Each row of a before or after table is a point. One or more steps were done to the points. Then noise was added and the rows were shuffled. The steps act on columns, c1 being the first. What was done? A step turns or swaps two columns, mirrors them in a line or flattens them onto one, adds a multiple of one to another, or multiplies or shifts one. Angles are multiples of 10 degrees, from the lower column toward the higher: turns from -170 to 170, lines from 10 to 170 but not 90. Use the fewest steps. Two steps may share a column if one is a turn and the other turns, adds or multiplies; they go together, in the order done. Otherwise the lowest column goes first.

Before (13 x 2):
0.016  -0.004
0.027  -0.046
-0.023  -0.059
0.063  -0.008
0.056  -0.011
-0.005  -0.038
0.033  0.008
0.010  -0.038
0.059  0.115
0.061  0.064
0.015  -0.029
0.060  0.009
0.027  0.014
After, 13 rows:
-0.002  -0.047
0.085  0.023
0.029  -0.007
0.105  0.069
0.050  -0.040
-0.003  -0.033
0.053  -0.024
-0.010  -0.041
-0.022  -0.027
0.030  -0.004
0.013  -0.017
-0.048  -0.041
0.045  -0.038
Steps: turn c1 and c2 by -30 degrees

Before (9 x 4):
-0.015  -0.022  0.003  -0.030
-0.007  -0.031  0.022  -0.003
0.015  -0.044  0.012  0.120
-0.049  -0.018  0.027  0.036
-0.034  -0.027  0.009  0.004
0.018  -0.037  0.015  0.004
-0.030  -0.005  -0.136  -0.022
-0.039  0.094  0.029  -0.024
-0.011  -0.024  0.020  0.048
After:
-0.021  0.093  0.044  -0.051
-0.018  -0.019  0.055  0.042
-0.014  -0.044  -0.014  0.133
-0.001  -0.023  0.015  -0.023
-0.018  -0.023  0.014  0.056
-0.022  -0.032  0.012  0.007
-0.001  -0.025  0.037  0.012
0.139  -0.005  0.004  -0.020
-0.019  -0.037  -0.015  0.015
Steps: mirror c1 and c3 in the line at 130 degrees; add -0.3 times c2 to c4

Before:
0.060  -0.044  -0.010  -0.019  -0.017  -0.023  -0.071  -0.005
0.084  -0.021  -0.054  -0.043  -0.058  0.061  -0.010  -0.018
-0.031  -0.010  0.020  -0.030  0.034  0.058  -0.010  -0.001
0.061  -0.058  0.016  0.022  0.035  -0.063  0.040  -0.062
-0.008  0.070  0.076  -0.041  -0.034  -0.019  0.043  0.051
0.081  -0.040  0.061  -0.102  -0.052  -0.008  0.045  0.018
0.003  0.035  0.001  0.001  -0.001  0.001  -0.030  0.022
0.029  0.029  0.014  0.011  0.074  -0.039  0.023  0.040
0.029  -0.005  0.069  -0.011  0.075  -0.038  -0.046  -0.068
0.049  -0.034  0.075  0.020  0.025  0.020  -0.042  -0.044
0.028  -0.005  -0.050  0.015  0.046  0.043  -0.017  -0.036
After (11 x 8):
-0.051  -0.056  -0.009  -0.009  -0.024  0.040  -0.069  -0.006
-0.047  0.036  0.013  -0.028  0.070  0.005  0.024  0.040
0.023  -0.006  -0.051  -0.010  0.047  0.045  -0.016  -0.036
-0.006  -0.044  0.077  0.006  0.032  0.053  -0.043  -0.045
-0.013  0.091  0.076  -0.019  -0.052  -0.017  0.043  0.051
0.013  -0.027  -0.054  -0.010  -0.071  0.104  -0.011  -0.017
-0.047  -0.007  0.069  -0.047  0.059  0.006  -0.046  -0.068
-0.047  -0.054  0.058  -0.062  -0.095  0.066  0.045  0.017
-0.085  -0.075  0.017  0.003  0.041  0.021  0.039  -0.062
0.065  -0.015  0.020  -0.042  0.015  0.002  -0.011  -0.003
-0.002  0.047  0.001  0.001  0.001  0.005  -0.031  0.023
Steps: mirror c1 and c6 in the line at 60 degrees; multiply c2 by 1.3; turn c4 and c5 by 30 degrees
